Each row of a before or after table is a point. One or more steps were done to the points. Then noise was added and the rows were shuffled. The steps act on columns, c1 being the first. Name the steps. A step turns or swaps two columns, mirrors them in a line or flattens them onto one, adds a multiple of one to another, or multiplies or shifts one. Angles are multiples of 10 degrees, from the lower column toward the higher: turns from -170 to 170, lines from 10 to 170 but not 90. Use the fewest steps. Two steps may share a column if one is a turn and the other turns, adds or multiplies; they go together, in the order done. Otherwise the lowest column goes first.

Before (13 x 2):
array([[ -74,    5],
       [ -66,   45],
       [  29,  -15],
       [   9,  -55],
       [-105,  -12],
       [ -49,   45],
       [ -41,   15],
       [  10,   -2],
       [  41,   41],
       [ -48,  -12],
       [  18,  -61],
       [ -83,  -20],
       [ -18,  -44]])
After (13 x 2):
array([[  10,   30],
       [  52,   20],
       [   8,  -74],
       [ -35,  -57],
       [  54,   28],
       [  -1,   11],
       [  -7,  -43],
       [  29, -100],
       [ -48,   33],
       [  34,  -78],
       [  22,  -44],
       [ -33,  -74],
       [  48,  -11]])
Steps: turn c1 and c2 by 100 degrees

Before (10 x 3):
array([[ -17,   -3,    4],
       [  11,   33,   38],
       [  21,    2,   21],
       [  51,   56,   11],
       [  11,    9,  -76],
       [  48,    1,  -31],
       [  54,   -6,  -50],
       [-137,   44,  -25],
       [  19,   31,   32],
       [  57,    0,   31]])
After (10 x 3):
array([[   3,  -40,  -20],
       [  50,   18,   74],
       [  11,   -8,  -20],
       [ -20,    2,   -5],
       [  46,  -56,    9],
       [  42,  -11,  -29],
       [  -8,  -44,  -24],
       [-123,  -33,   38],
       [  80,   24,   46],
       [  64,    9,   30]])
Steps: add -0.5 times c3 to c1; turn c2 and c3 by 160 degrees

Before (9 x 6):
array([[ -87,  -23,   53,   24,   34,  -32],
       [  22,   35,   33,  -19,  -56,   13],
       [  35,   -3,  -20,  -27, -111,   76],
       [ -95,   88,  -47,  -48,    4,  -62],
       [  13,   54,    3,  -18,  -57,   32],
       [ -39,    6,    0,   57,   29,  -16],
       [  49,  -44,    3,   25,  -62,   -7],
       [  -9,   26,  -13,   33,  -72,    7],
       [  36,  -29,   -1,   15,  -13,   32]])
After (9 x 6):
array([[  -6,   62,  -55,  -43,    1,  -19],
       [-122,  -14,    6, -120,  -46,  -77],
       [ -17,   17,  -72,   84,   -9,  -10],
       [ -71,  -60,   36,   62,   54,   20],
       [  34,   63, -110,  -66,  -19,   40],
       [  41,   16,  -14,   36,    0,   34],
       [  64,  -18,  -64,   59,    2,   13],
       [ -40,  -18,   27,  142,    2,   -6],
       [   9,   41,  -54,  -45,   34,  -19]])
Steps: turn c1 and c2 by 20 degrees; turn c2 and c6 by -50 degrees; swap c3 and c5; multiply c4 by 2.5

Before (13 x 8):
array([[  2, -27, -36, -30,  39,  27,  84, -21],
       [ 64, -46,  23, -46, -44,  35, -17,  93],
       [-64,   3,  13,  23, -27, -95, -39,  33],
       [ 39,  22, -24,  45,  56,  -9,  38, -15],
       [-84, -33,  20,  23,  20, -16, -35,  31],
       [ 24,  35, -28, -52,  47,  28,  69, -48],
       [-45, -16,  61,  59, -63, -34, -27,  67],
       [ 60, -12,  21, -49, -20,  18, -36, -12],
       [ 43,  12, -33,  14,   1, -25,  93,  25],
       [-18,  37,   3,   8, -20,   8,  27,  25],
       [ 49, -15, -66, -56,   0,  46, -22,   0],
       [ -6, -30,  46,  52, -45, -91, -18,   4],
       [ 36, -21, -26, -14, -67,  43, -23, -23]])
After (13 x 8):
array([[  68,   -9,  -42,   -2,    0,   -8,    4,  -39],
       [ -84,  -33,  -39,    3,   -8,   -3,  -32,  -26],
       [   9,  -30,  -14,  -34,  -41,  -42,   -8,  -15],
       [   6,   39,  -90,    0,   63,   -4,   66,   47],
       [  21,   18,  -84,   12,   63,   11,   27,   32],
       [ -10,   39,  -58,    7,  -27,    9,  -12,   33],
       [  36,    9,  -90,   -2,   16,  -14,    1,   99],
       [ -11,  -19,  -93,    4,   40,    4,   47,   77],
       [ -17,  -21,    0,    0,  -74,   -1,  -72,    4],
       [  45,  -14, -129,   11,   19,    5,   -9,  -19],
       [  56,  -20,  -89,   18,  -50,   26,   14,  -33],
       [  71,  -50,  -35,   -4,  -18,   10,  -92,   16],
       [ -51,    3,  -53,  -40,  -48,  -62,  -39,  -24]])
Steps: turn c1 and c5 by 20 degrees; shift c3 by -60; flatten c4 and c6 onto the line at 60 degrees; turn c7 and c8 by 70 degrees

Before (8 x 9):
array([[  73,   36,    9,  -50,  -39,   41,   -1,  -62,   70],
       [  34,   -9,    8,   61,   47,   46,  -66,   11,  -37],
       [  -6,  -69,  -41,   10,   36,   28,   21,  -29,   16],
       [  -5,  -30,  -23,  -47,   30,   73,   -7,  -78,  -82],
       [ -25,  -86,  -44,   44,  -26,   62,  -31,    8,   33],
       [   3,   23,   -5,   28,   -2,  101,    2,   18,   99],
       [ -23,   36,  -49,   15,   -3,   41,   -8,  -81,   89],
       [  27,  -41,  -31,    5,   -9,   35,   14,    2, -120]])
After (8 x 9):
array([[  16,   18,  -22,  -29,  -39,   68,  -26,   34, -104],
       [  26,  -32,  -50,   20,   14,   48,    4, -116,  -25],
       [  41,   76,  -44,   33,   -8,   65,   44,  -28,   13],
       [ -22,   46,  -30,   -5,   -3,   38,    8,  103,  -56],
       [  38,   -4,   13,   -6,  -54,   48,   92,   47,  -11],
       [ -13,   57,  -43,   22,  -58,   23,    2,  -35,  -16],
       [ -48,  -21,   13,  -65,   61,   38,    4,  -89,  -22],
       [   1,  -22,   -8,   11,   13,  108,   28,  -78,   71]])
Steps: turn c1 and c7 by 130 degrees; turn c4 and c7 by 50 degrees; turn c2 and c5 by 160 degrees; turn c8 and c9 by 60 degrees

Before (14 x 11):
array([[  15,    9,   41,   73,   -4,   -6,   39,  -50,   17,   12,   31],
       [ -58,   60,  -48,   -5,   -4,  -75,  -46,  -26,  -40,  -79,   22],
       [   0,   65,  -43,   35,   84,  -53,   57,  -23,   23, -106,    1],
       [  12,   71,   64,  -56,   94,   56,    2,   21,  -36,  -16,  -47],
       [ -28,   40,  -20,  -25,  -10,   26,   40,  -17,   68,   28,   -3],
       [  36,   -4,   20,   -4,   63,  -21,  -30,  -25,  -47,   19,   11],
       [  21,    2,   16,  -61,   51,   11,   60,   69,  -41,  -27,    3],
       [ -63,   -8,  -54,  -34,  -12,  -73,  -36,   25,    5,  -65,  -74],
       [ -11,   49,   42,  -44,   -6,  -26,  -45,   71,   71,    3,  -70],
       [ -19,  -52,  -15,   26,   29,  -23,  -55,  -28,   20,  -10,   25],
       [ -67,  -11,  -72,   41,   31,  -56,  -52,   71,   42,   39,  -50],
       [  33,   36,  -47,  -44,   -2,   59,  -39,  -11,   -7,   22,   29],
       [ -30,    4,  -35,  -25,   61,   60,  -27,   75,   -9,   21,   31],
       [   5,  -25,   21,   26,   35,  -33,  -19,   56,  -47,  -62,  -69]])
After (14 x 11):
array([[ -30,   33,   19,  -70,   64,   59,  -30,   90,  -17,   -5,   31],
       [   7,    0,  -25,   -5,   35,  -40,  -20,   67,   31,  -64,  -67],
       [ -55,  -46,   84,  -74,   -1,  -50,  -46,  -26,   44,  -64,   24],
       [  36,  -11,  -16,  -50,   60,  -23,  -32,   -7,  -23,  -38,   10],
       [  10,  -76,  -32,  -52,   94,   80,    5,   45,    4,  -37,  -51],
       [  18,  -30,  -28,  130,  -10,    1,   42,  -51,    1,   20,   31],
       [  -8,  -72,   -6, -107,   -4,   -8,  -40,   66,   10,   69,  -68],
       [ -63,   29,   61,  -37,   29,  -58,  -48,   76,  -12,   53,  -47],
       [ -59,   14,   56,  -88,  -11,  -70,  -36,   25,   46,  -14,  -76],
       [  24,   -4,  -15,   28,   52,   11,   60,   84,    8,  -51,    2],
       [  34,   13,   50, -102,   -2,   69,  -37,  -10,  -20,   -6,   32],
       [ -24,   43,   -9,  -55,   29,  -38,  -55,  -19,   11,   17,   26],
       [  -4,  -42,   76,  124,   85,  -23,   57,   -3,   75,  -15,    1],
       [ -26,  -12,   33,   34,  -14,   35,   38,  -23,   -2,   69,   -8]])
Steps: turn c2 and c6 by 20 degrees; turn c2 and c3 by 150 degrees; add 1.5 times c7 to c4; add 0.3 times c5 to c8; turn c9 and c10 by 70 degrees; multiply c9 by 0.7

Before (11 x 12):
array([[  37,  111,   17,   68,   77,   -8,   74,   25,   23,  -54,  -62,
         -60],
       [ -34,  -23,   -9,  -18,   49,   18,   20,  -54,  -59,   46,   15,
          52],
       [ -74,   11,   81,  -62,   54,    4,   33,    5,  -43,  -61,   11,
         -22],
       [ -53,   23,   48,   69,   24,  -99,   -3,  -21,  -49,  -20,   -9,
          59],
       [ -53,   68,  -19,   10,  -30, -107,   -4,  -33,    8,    0,    2,
          17],
       [   3,   71,  -14,  -38,   42,   -5,  -19,   29,   18,  -48,  -20,
          52],
       [  -9,  -35,   63,   72,   69,  -18,   58,    0,   40,   49,  -11,
         -58],
       [ -33,   32,  -22,  -43,   20,  -19,   54,   52,  -23,   57,  -48,
         -13],
       [  13,   82,   51,    0,  -11,   20,  -39,    6,   -6,  -27,   44,
         -11],
       [  39,   33,   93,  -59,   13,  -87,   -2,   -9,   40,   71,  -16,
          48],
       [ -83,   17,   43,   -4,  -19,   -4,  -38,  -57,   20,   56,  -27,
          11]])
After (11 x 12):
array([[-84, -54,  43, -10,  17,   0, -22, -49,  23,  13, -32,   7],
       [  9, -83,  55,   1, -22,  -9,  24,   1,  -1, -11,  47, -17],
       [-37,  11, -19, -39,  47,  21,  64,  41, -32,  23, -45,   8],
       [-46, -61, -13,  16, -29,  70,  36, -37,  11,  -6,  -6,  84],
       [ -6,  68,  63,  82,  79,  52,  21,  -5,  34,  50,  -8, -32],
       [  9, -70, -10, -39,  18, -29,  35,  29,  11,  17, -20,  41],
       [-72,  20,  82, -68,   8,  12,  39,  -2, -40,  16,   3, -24],
       [-54, -15,  46,  68,  15,  40,  13, -32, -40,  13,  -7, 113],
       [-30,  27, -11, -11,  64, -44,   1, -64, -52,  36,   9,  28],
       [ 34, -42,  22,  75,  29,  49, 131,  29,  16,  23, -71, -38],
       [ 34, -28, 100, -56,  39,  30,  18,  -5,  47,  24, -17,  94]])
Steps: mirror c2 and c7 in the line at 70 degrees; flatten c5 and c10 onto the line at 30 degrees; mirror c6 and c12 in the line at 110 degrees; turn c8 and c9 by -10 degrees
